Each row is a point. The ring and each string are closed loops that go straight from each point to the next, and from the last back to the first. Before rounding, they use only three directions, however many columns there are. Count how often each string passes through the ring. Passing back the other way cancels.

Ring:
[[ 30 -60 -60]
 [ 22 -36 -86]
 [ 15 -10 -84]
 [  8  36 -56]
 [ 11  54  -9]
 [ 12  32   7]
 [ 16  -6   1]
 [ 24 -44 -24]]
String (25 x 3):
[[  29   41   20]
 [  44   22   -7]
 [  14    2  -28]
 [ -16   -7  -12]
 [  -6  -20    4]
 [   4  -48    3]
 [   2  -67  -25]
 [  42  -65  -30]
 [  53  -28  -34]
 [  36  -26  -44]
 [   9  -29  -57]
 [   3  -66  -86]
 [  10  -94 -109]
 [  49  -58  -76]
 [  59  -31  -51]
 [  35  -21  -45]
 [  11  -38  -54]
 [  -4  -84  -59]
 [  22  -73  -27]
 [  36  -33   -5]
 [  41   -4   -2]
 [  23    1  -20]
 [  -8    1  -13]
 [ -13   24   15]
 [ -10   43   30]]
Times through: 4
String (23 x 3):
[[  41   -9  -29]
 [  32  -11  -29]
 [ -13  -50  -27]
 [  -3  -44   -2]
 [  34  -20   14]
 [  35   -3  -19]
 [  42   -7  -13]
 [  48  -33   -3]
 [  10  -87  -33]
 [   5  -54  -53]
 [  14  -50  -60]
 [   4  -94 -104]
 [  27  -65 -101]
 [  53  -11  -57]
 [  33   -6  -54]
 [  34  -12  -86]
 [  -7  -30 -115]
 [  14  -29 -112]
 [  53   -7  -59]
 [  45   -5  -43]
 [  43  -67  -90]
 [  18  -88  -86]
 [  15  -43  -52]]
Times through: 0

Ring:
[[ 10  14 -21  -6  10  10  -3   6]
 [-11 -18 -71   5  75 -32   5  13]
 [-16 -25 -58  21  73 -36   5   8]
 [-14  -2  -3  34  19 -12   3   1]
 [  3  38  63  30 -60  34  -4  -6]
 [ 19  46  78  22 -83  54 -11 -13]
 [ 23  33  41   6 -52  44 -12  -9]]
String (28 x 8):
[[  -2   40   31   15  -36   23    2    6]
 [   4   17   20   20  -17   17   -4   -4]
 [  23   27   88   37  -81   53  -18  -27]
 [  31   52  110   26 -115   74  -19  -25]
 [  36   49   99   17 -109   75  -21  -24]
 [  19   58   44   -7  -67   51   -5    3]
 [  15   46   17  -11  -39   37   -3    7]
 [   7   23    0    2   -8   16   -2    5]
 [  19   -6    7   17   -2   17  -15  -16]
 [  18   -6  -28   -2   23    8  -10   -5]
 [   5   12  -63  -24   44   -5    3   19]
 [   9   -1  -53  -12   42   -4   -3    8]
 [   4   14  -59  -22   40   -4    4   19]
 [  -2   29  -35  -15   17    3    7   22]
 [   3   19   -7    4    1   10    0    6]
 [   8   44  -12  -20  -13   23    3   18]
 [  22   47   26  -11  -49   45   -7    2]
 [  11   41   25    1  -39   33   -3    4]
 [   7   20   18   15  -19   19   -5   -3]
 [  23   22   71   30  -66   47  -18  -24]
 [  24   46  109   34 -108   67  -17  -25]
 [   7   73   96   22 -106   59   -2   -1]
 [  -4   46   27   11  -36   22    5   11]
 [   2   17   21   22  -17   15   -4   -3]
 [   5   10   25   27  -17   15   -7   -9]
 [   5   16   58   42  -44   26   -9  -16]
 [  -4   45   78   39  -71   34   -1   -5]
 [  -7   61   65   24  -70   35    5    8]]
Times through: 4
String (24 x 8):
[[ -12   13  -55   -7   45  -17   10   24]
 [   2   -5  -13   19   20   -2   -4   -3]
 [  -9  -48  -70   24   91  -41   -2   -2]
 [ -24  -50  -99   22  121  -63    8   12]
 [ -29  -17  -79   14   90  -49   14   23]
 [ -23   -1  -46   16   54  -30   11   18]
 [  -4    5   -4   21   10    0   -1    1]
 [  -4  -14    9   42   13   -5   -6  -12]
 [ -17    8   18   42    0   -6    4    0]
 [ -19   40   28   27  -25    8   10   13]
 [  -5   31   24   19  -24   15    2    5]
 [   9    6   37   33  -26   21  -11  -16]
 [  15   41  100   40  -94   55  -13  -21]
 [  19   63  114   29 -119   70  -12  -16]
 [   7   52   49    9  -60   40   -1    3]
 [  11   22   35   19  -35   28   -8   -8]
 [  29   14   70   30  -64   49  -22  -30]
 [  38   41   81   11  -92   70  -22  -24]
 [  17   49   26   -9  -47   42   -5    5]
 [  10   48   -2  -19  -24   28    1   16]
 [   4   13    2   12   -3   11   -3    0]
 [  16  -10    0   18    7   11  -13  -15]
 [   6   -9  -72  -15   62  -14   -1   11]
 [ -11    7  -88  -22   72  -27   12   31]]
Times through: 5
